Every row gives one point. The last column is the point's height on a tilted bowl or saddle (a function of degree 2), plus a little noise. Along how many of its main directions does it bend up, bend down or stay straight?

Points, 9 rows:
[[ 20.2  -9.7  20.6]
 [ -6.9   4.8   1.4]
 [ -0.6 -46.8  34.8]
 [-15.5  -6.8   4.5]
 [ 21.7  20.5  27.1]
 [-18.4  -9.3   4.7]
 [-18.4  14.0   6.1]
 [  1.4  -9.2   5.8]
 [  8.3  10.3   9.8]]
Directions: 2 up, 0 down, 0 straight

Points (18 x 4):
[[  6.2  -1.7 -16.1   9.5]
 [ -2.2  22.5  32.3  29.6]
 [  0.9 -32.6   3.8  10.8]
 [-22.3   9.0  14.7  20.2]
 [-11.9  -2.1  30.1  18.3]
 [ -2.0  -8.1 -18.8  12.0]
 [  7.3 -17.1  -0.8   5.7]
 [-18.3   2.9   4.9  14.8]
 [ 12.2  40.4  -1.7  30.1]
 [ 24.9  16.3  11.6   9.0]
 [ 14.7 -14.5  38.3  26.9]
 [ 16.5  -5.2  -2.7   3.8]
 [ 29.6 -33.5  10.9  19.4]
 [  9.5   1.3  18.6  10.4]
 [ 11.3   7.0   5.1   7.4]
 [  4.5  24.6   9.8  19.7]
 [ 11.6 -10.9 -18.8   7.9]
 [  4.0   4.9 -21.7  15.2]]
Directions: 2 up, 0 down, 1 straight

Points:
[[-24.9 -29.4  -6.3 -23.9 -20.3]
 [-20.6  23.5   3.2   3.2 -18.8]
 [ 15.8  22.9  -1.3   2.6  -1.2]
 [  8.6  19.8  -5.6  12.2  -0.8]
 [  2.8   8.8   5.0 -16.4 -11.6]
 [-17.8 -16.4   2.7 -31.2 -28.6]
 [ -0.5   3.3  -4.7   3.0  -0.6]
 [ 18.4  13.1  -2.6   2.2   3.0]
 [-13.9   2.6   0.7  -3.8 -10.9]
 [ 15.1  15.1   3.6   7.8   0.2]
 [ 32.1  -8.2 -20.7 -16.0  16.7]
 [-12.6  26.5 -12.5 -25.8 -29.2]
 [-23.5  10.7  -8.6  -7.4 -19.8]
 [ -7.7  12.6  18.8  -9.1 -21.2]
 [ 14.4   8.4  -8.2 -32.3  -9.3]
 [-18.5   2.4  12.2  -0.9 -16.2]
 [-20.9  15.2   7.3  14.1 -13.5]
 [  6.4   4.8  13.7   7.3  -4.6]
 [ -3.8  -0.2  24.7 -23.3 -29.4]
 [  5.8   4.0 -32.1   8.0   3.4]
 [-34.7 -18.3  10.6 -21.8 -35.8]
 [ 26.9 -48.0  -1.8 -39.3   4.4]
 [ -9.1  18.6 -20.0  27.8  -6.9]]
Directions: 0 up, 2 down, 2 straight

Points:
[[  0.8   0.6 -31.7  -0.1   9.0  14.2  19.5]
 [ 17.5  13.2  10.8   0.4  -7.9   5.8  -2.4]
 [ -0.3   2.8  14.3   9.0   7.6 -29.5  -9.5]
 [  5.5  13.1  14.4   5.2 -12.6 -11.9 -15.4]
 [  1.5 -25.7 -10.7  32.5   3.9 -11.5   7.6]
 [ -5.7  -2.8  10.3 -25.0  15.5  12.7 -13.3]
 [ -8.7  10.7  -3.6   2.6  30.4   5.0  15.0]
 [-10.9  35.3 -25.1 -17.6  16.2  10.1  13.2]
 [-10.8  10.3 -18.9  21.1  16.3 -11.7  28.3]
 [-24.8 -32.1   4.1 -21.8  -0.4 -32.7   0.9]
 [ 19.5 -17.2 -15.9  10.3 -11.6 -12.4   5.1]
 [ 24.7  29.0  -4.2  -0.1 -28.1   1.6  18.3]
 [  5.7   5.8   0.2   0.9  -4.6 -21.4 -11.7]
 [  9.9   4.8 -30.3   2.2 -22.2  12.2  31.4]
 [-13.2  -1.1 -18.7   2.3 -37.0 -19.0  19.9]
 [-11.2   5.1   0.9   9.4   7.2  -1.8  -3.1]
 [-32.2  -7.5  12.8   8.1  26.8 -11.0  15.1]
 [-11.7  -9.4 -11.1  -3.4 -20.7 -10.8  -2.5]
 [-33.5   0.1  -6.2   0.5  -6.3  21.1  20.8]
 [ -2.8   5.7  28.0  23.1  14.2 -21.4  -2.5]
 [-18.2 -13.2 -19.6   8.6  -2.2  -5.7   8.2]
 [ 22.6  41.7  -5.9 -17.6  12.2  46.9  43.3]
 [ -8.0   5.3  -2.0 -14.2 -44.3  26.4  40.6]
 [-11.8  -1.8  -7.1  -9.9 -15.8  22.7   7.0]
 [ 16.7   2.4  -2.0  20.7 -14.7 -14.9   0.5]
 [ 20.6  -3.3   6.4 -16.8 -11.7  19.4   5.2]
 [  0.4  -8.7  -4.8 -34.5   2.9  -0.6 -16.2]
 [-16.3  13.0  18.0 -24.4  19.6  -0.4 -12.1]
 [ -7.1   1.6  -4.7  26.0   8.3   8.5  17.5]
 [ 13.5  13.6 -17.0   8.2  24.4 -13.5  23.1]
 [  7.5  17.1  -2.4  -0.5  35.7 -18.5  21.9]
 [-26.2 -32.2   0.0 -19.9 -21.0  24.0   8.8]
 [ 14.0 -18.4 -15.1  -8.6  -0.6   4.5  -3.9]
 [ -2.1  13.4  20.5   9.3  -3.1  -2.3 -13.0]
 [ -0.2 -22.6   5.7 -18.7  -2.4  18.7 -10.9]
 [ 12.5 -43.0 -11.7  -4.3 -17.2   9.0   0.4]
 [ 15.5 -13.6 -29.1   9.8   8.8  -8.3  17.0]
 [-21.3  -0.4  10.0  12.0 -48.8  -7.1  17.5]
 [ 10.8 -40.9  14.7 -30.4 -24.7   9.7  11.3]]
Directions: 4 up, 0 down, 2 straight

Points, 64 rows:
[[  3.0   1.0 -20.9   2.8  30.2 -23.5  30.1   8.2 -28.4]
 [ 13.5   7.7 -12.5 -28.4 -15.0  15.0   3.5   4.8  14.4]
 [ 13.6 -15.1  18.8  34.5  13.8 -10.1 -24.1  11.0  25.7]
 [-15.4  29.7 -25.0  36.4  22.6  25.7  28.4 -45.7 -13.3]
 [  7.9   8.2  -0.5 -35.8 -17.8  40.9  -9.5  -2.0  16.1]
 [-12.7 -40.4 -34.5 -12.8   4.2  11.2  18.1 -11.4 -27.5]
 [ 42.8   3.2   5.6   5.2  13.0  11.8  -3.4  -2.7  20.7]
 [ 14.0  -4.1   0.3  15.6  -6.4  -2.8 -10.4  11.1   6.3]
 [-13.5   6.7  -9.8  13.6  -9.8 -29.2   3.9 -13.4  -0.9]
 [ 21.6  17.2  15.4  -5.7  -1.2 -19.9  -1.4  -0.5   5.2]
 [-11.8   0.4 -10.4  20.1  -5.0  18.8 -11.5 -10.1  -9.7]
 [-19.3 -14.9   0.2   3.1  14.5   8.2  -6.0 -21.0 -10.6]
 [-29.6   9.4  -1.2  15.5  -8.7  18.2  18.3  25.9   4.0]
 [-25.5   4.1 -24.8  22.4  -4.5   1.5  11.2   6.2   4.3]
 [ -1.5  11.0 -14.9  -1.8  26.4 -10.7 -12.0 -34.0  15.5]
 [-15.5  -0.8  32.2  -3.0   7.5   4.5  16.1  40.0   1.8]
 [-12.0  34.9  32.6  -0.6  13.2  22.2  -9.7  12.0  22.9]
 [-30.2 -15.3  -9.4  -7.7 -13.8  19.2  -0.6   4.3  -7.2]
 [ 13.8 -10.9  34.2  -2.3  29.6  20.1 -26.1  18.5  53.3]
 [ -1.6 -41.9  -7.2   2.9  17.2  14.0  -4.2 -22.1 -16.7]
 [ 31.7  -2.3  26.2 -20.0  -5.4 -31.7   0.2  21.4  19.8]
 [  7.9 -10.6  -2.8 -18.6 -14.1   4.8   6.8  16.4   8.8]
 [  5.1  -2.4 -10.8   4.3  -1.4  34.5 -27.6 -10.5  15.3]
 [-24.8  13.0  28.0   4.3   1.0   0.8 -20.6  22.6  34.3]
 [ 19.0  14.9   5.8  11.7  -8.8 -17.3  -9.3  24.7  21.5]
 [-20.7  16.9   1.2 -13.5 -13.4 -18.9  -4.0  -3.7  -0.7]
 [ -2.2 -11.2  12.6   4.2  16.0  -0.4  11.4 -23.5 -10.8]
 [ -1.1 -24.9  12.6  16.5  -8.8   7.3  13.1  -8.9 -27.4]
 [ -0.7  12.8 -20.2 -24.8  -9.0  12.6 -15.4  15.9  31.6]
 [ 16.2 -26.0  -2.6 -28.2  11.2  -9.1   5.9   2.0   5.3]
 [  2.1 -16.0  -8.3 -26.5   1.7  15.0   6.5   3.7   4.8]
 [ 44.6  -8.3   1.9  -2.5  -5.8  -1.2  12.5  26.8  15.2]
 [-11.0  22.6   6.6 -13.8   5.5  -6.2 -28.2  16.9  41.3]
 [  1.8 -20.5  -7.8  -8.5  22.3  12.3   4.2  13.3 -16.9]
 [ -0.9   5.9   4.6  -0.9  -5.5  -1.1  20.4  13.3  -4.7]
 [ 28.8   6.0  -5.5  -8.5  33.9 -24.4  15.8   7.7  -4.6]
 [  8.2   1.3  -6.5  10.5  12.2   1.7  -5.4   1.6   4.1]
 [-18.8 -15.5  -6.1   8.0   6.6  -6.7  -9.6  11.3   0.2]
 [ 14.4  -6.4   8.0   8.1   6.8 -10.7  12.9  21.3  -8.9]
 [  6.4   0.5  33.3  15.5   3.1 -36.0  -1.9  11.6  10.3]
 [-45.2  -5.8 -25.4 -17.2  22.5  13.6 -14.0  -4.8   5.8]
 [  0.2 -12.3 -18.9  22.3 -22.7  14.4  -5.0  -6.7 -14.1]
 [-12.7  28.1  18.5  -2.3   6.8   1.1  -7.3   7.4  12.0]
 [ -6.5  -9.4  16.8  -1.5  -2.4 -40.2 -14.7   3.2  12.2]
 [ 18.1  -5.1  11.4 -25.4 -12.3  16.3  24.4  28.0  20.0]
 [ -9.3  -4.3  -6.7   1.7  24.0  -4.1   8.8 -19.4 -14.0]
 [  8.1  -8.5 -16.6   4.5  17.0 -17.5   2.2  26.6  -1.2]
 [ 11.1  14.7  25.6 -20.5 -17.1  -6.7  -6.9 -36.1 -22.9]
 [ -1.3  -6.2  15.1   2.8  14.9  27.8   1.3  -2.0  -6.8]
 [-17.0  15.4   0.2  45.7 -27.9 -10.8 -48.3 -10.9   9.9]
 [-15.0   6.4 -14.7  23.3 -24.3   2.8 -26.0  -7.8  -6.8]
 [-18.3   2.0  14.7  -2.5   7.2  10.9  13.2  27.3  -3.6]
 [-17.9 -28.8   6.8  27.9  14.0  -4.2 -21.3   0.8   5.4]
 [-11.9  -0.3  -2.0   9.3  -1.4 -10.7  -1.1 -20.1 -13.0]
 [ 15.4   6.4 -34.9 -10.6  25.8  13.4   2.3  -3.9  13.0]
 [ 11.0   5.0 -24.6   8.3 -11.1 -10.9 -21.8  -6.5  14.2]
 [  6.1  25.3 -18.0   2.0  17.0  11.0   6.0 -33.5  -1.8]
 [ 30.6  -6.6  -9.3  -3.2   8.2 -34.5   0.2  26.4  14.9]
 [  2.3 -26.2   7.7 -15.4 -12.0   0.2  26.0 -20.8  -2.5]
 [ -0.6   0.5   7.1  15.5   5.5   7.4  22.3  -2.8 -21.2]
 [-12.4  24.0   2.9  -2.0  -3.8  -0.7  -4.6  -2.2  -3.2]
 [ 36.0 -14.2 -46.9  -0.9 -30.1  16.1 -19.0 -16.6  24.7]
 [ -4.5  -0.8  -1.8 -10.3  -4.4   2.3   4.1 -35.4 -17.1]
 [ 23.4 -51.4 -17.3  16.7 -16.8  12.4  12.8  19.0  -9.3]]
Directions: 4 up, 1 down, 3 straight
